Each wall is flat, endless, passes through zero and stands at right angles to its row. A trip goes straight from one point to another. List the walls that it crosses, first one first.
In the rows, zero is written as 128.

Walls:
(1): [150 106]
(2): [109 151]
(3): [82 82]
(4): [159  94]
Trips:
[105  71] to [162  97] => 3
[187 145] to [126 120] => 3
[102  91] to [157 137] => 3
[ 80 103] to [128 136] => 3
[129 136] to [116 109] => 3, 2, 4, 1

Walls:
(1): [130 144 109 172 111 176 123 123]
(2): [ 95 132 116  74 153  88 133 138]
(3): [131 159 124  63 138 137 140 165]
(4): [ 87 109 100 132  99 146 183 158]
(5): [ 86 144 122 138 145 177 177 106]
Trips:
[157  92 151 112 144  93  89 114] to [128 133  95  89 132 146 125 139] => 3, 4, 5
[150 163 173 129 156 139 163  93] to [161  83  65 160 114 152 118 124] => 1, 3, 4, 5
[118  86 144 112 111 103 128  84] to [170 110 138 112 146 122  70  77] => 2
[121  73  84 213 117  91 148 138] to [ 94 142  66 151 119  84  92  85] => 2, 4

Walls:
(1): [128 125  89 160 133 100 146  96  96 138  41 117 122 129  69 176 140 125]
(2): [ 80 153 160 165 159 128 214 143 152 159  49 154 167 105 147 169 103 128]
(3): [130 117  48 137 104 115  99 120 136 134 109 226 166 106 109 103 108 140]
(4): [ 95  96 105 149 134 132 157 117 163  92 122  92 129 138 113 124 170 140]
(5): [128 139  78 141 207 137 114 106 111 130 174 125 148 138 151 127 138  95]
(6): [148 121 169 132 113  90 126  73 160  93 138 113 172 100 134 131 111 103]
(7): [176 161 200 128 101 133  97 101 125 105 157 179 135 159 134 148 125 146]
(8): [121  97 123 105 155  99  91 121 129 139 136 121 140 149 112 140 148 122]
(9): [ 76 180 131 120 153 111  95  96 114 162 187 132 127 109 132  91 140 153]
Trips:
[120 125 124 113 124 119 143 132 145 133 140 107 166 164 152 122 133 115] to [102 158 135 156 149 146 124 121  94 125 115 132  86 110 106 148 126  73] => 9, 1, 6, 8, 4
[132 176  85  92 140 157 165  78  86 139 135  96 156 161 134 123 136 129] to [103  80 117 147 164 128 126 164 126 157 101 104 164 103  80 164 124  97] => 2, 8, 9, 3

Walls:
(1): [120 131  88 137 144 167 128 196 114 128 125 203 141  96  94 132 104 127
 144 143  96  55 114 125 136 178 104  72 146 124 148 145  98 125 140 145
  98 160 117 163 135 118 175 108 144 136  99 130]
(2): [112 114 150 104 106  90 108 113 191 134 108 113 146 142  94 101 136 142
 171  98 146 113 129 119 117  82 135 126 130  96  91 195 109 101 138 135
 101 170 118  79 131 125 179 122 136 132 143 152]
(3): [107 129  93  77  80 150  91 155 155 134 113 127 199 132 157 146 171 152
 137  94  91 148 148 114 104 115  96 185 184 148 122 115  79  73 172 141
 163 136 114 155  81 133 172 140 151 115 139 134]
(4): [140 101 134  67  85 143 174 138 142 140 211 109 145  96 143 139 138  99
  95 119 115 202  81 128 120 122 161  67 139  79 127 180 122 101 121 158
 164 181 110 163 142 113 109 138 112 135  86  65]
(5): [121  68  95 118 150 134 130  98 142 114 143 160 113 141 119 181  73 135
 151 127 100  82 128 149 129 136 139 181 121 160 127 117 141  92 137  88
 145 112 113 169 144 115 155 184 114 114  54 134]
(6): [147 201 113 155 130 132 123 171 118 120 152 119  78 113 133 134 121 129
 137 137 133 135  84 151 146 128 114 163 132 129 164 138 136 131 124 116
 150 145 153 138 115 116 124 175 163 142 103 119]
(7): [158 138 111 151 114 107 113 134 113 150 129  97 142 122 129 160 146 129
 123 175 134 121  64 186 138 113 154 150 128 124  94 152 138 138 161 151
  99 117 137 109 155 104 123 197 128  89 123 130]
Trips:
[157 113 112  86 177 127 185  96  74 155 175 129 118 130 119 131 122 112
 115 121 149 158  79 119 133 122 156 123 115  99 110 105 116 169 115 146
 174 164  47 143 144 100  90 177 124 101 123 149] to [ 69  98 109 140 114 153 171 191 178 105 140 123 120  93 182 140 142 164
 145 164  94 112 113  51 154 163 154 131  90 177 134  72 110  43 123 127
 134 102 140 146  90 128 103 117 130 103 139 100] => 7, 3, 1, 6
[124  91 128  80 151 106 121 146 126 155 114 123 112  85  48 114 163 134
 119 116 145 136 119 153  93 152 157 119 131 110 130  92 142 114 115 108
  70 160 134 135  68 176 108 134 114 114  64 195] to [ 48 106 159 165 124 201 144 144 194 168 120 125 113 124 115 114 154  49
 144 120 125 143 107 105 131 133 116 118 136 129 117  91 130 165 152 148
 184 104 110 113  90 125 188 125 142 132 118 160] => 3, 4, 5
[128 106 121 161 134 149 120 134 101 129 137 132  99 120 137  71 179 117
  92 132 145 140  73 178 131 154 150 109 148 136 123 106 126 122  98 113
 111 144 115 135 135 108 131 132 126 135 100 100] to [147 174 151 184  81 126  79 125 113 153  76 110 148 143 131 111  84  49
 112 111 102 120 117 106  78 158 107 132 188 136 108 114 172 174 165 105
 133  84 150 121 114 126 111 120 180 140 154 134] => 4, 1, 3
[112 139  89 149  99 107 173 125 117 142 130 109 171 174 159  77 138 138
 145 166 129 122 138  66 128 164 123  84 127 148 166 182  89 145 166 138
  78 106 123 104 128 129 176 154 154 148 172  91] to [150 139 116 103 141 126 103 172 188 107 173  95 177 117 111 127 133 148
 103 117 154  84 130 138 141 160 152 101 113 157 166  89 177 125 127 107
 124 134  99 115  82 108 205 218 118 130 184 113] => 6, 5
[100 141 145 149 168 134 133 131 140 173 121 129 151 138 118 107 105 132
 150 133 115 132 105 122  92 154 110 124 129 127 125 122 116 205 163 144
 102  85 149 137 103 126 104 148 127 129 126 154] to [108 111 140  91 200 123 159 160 218 122 161 185 109  98 171  44 160  92
 132 155  84 136 196 196 169  86 104  90  96  97 154 174 131 131 156 107
 144 119 164 128  95 124 127  89 136 101 105 108] => 7, 2, 4
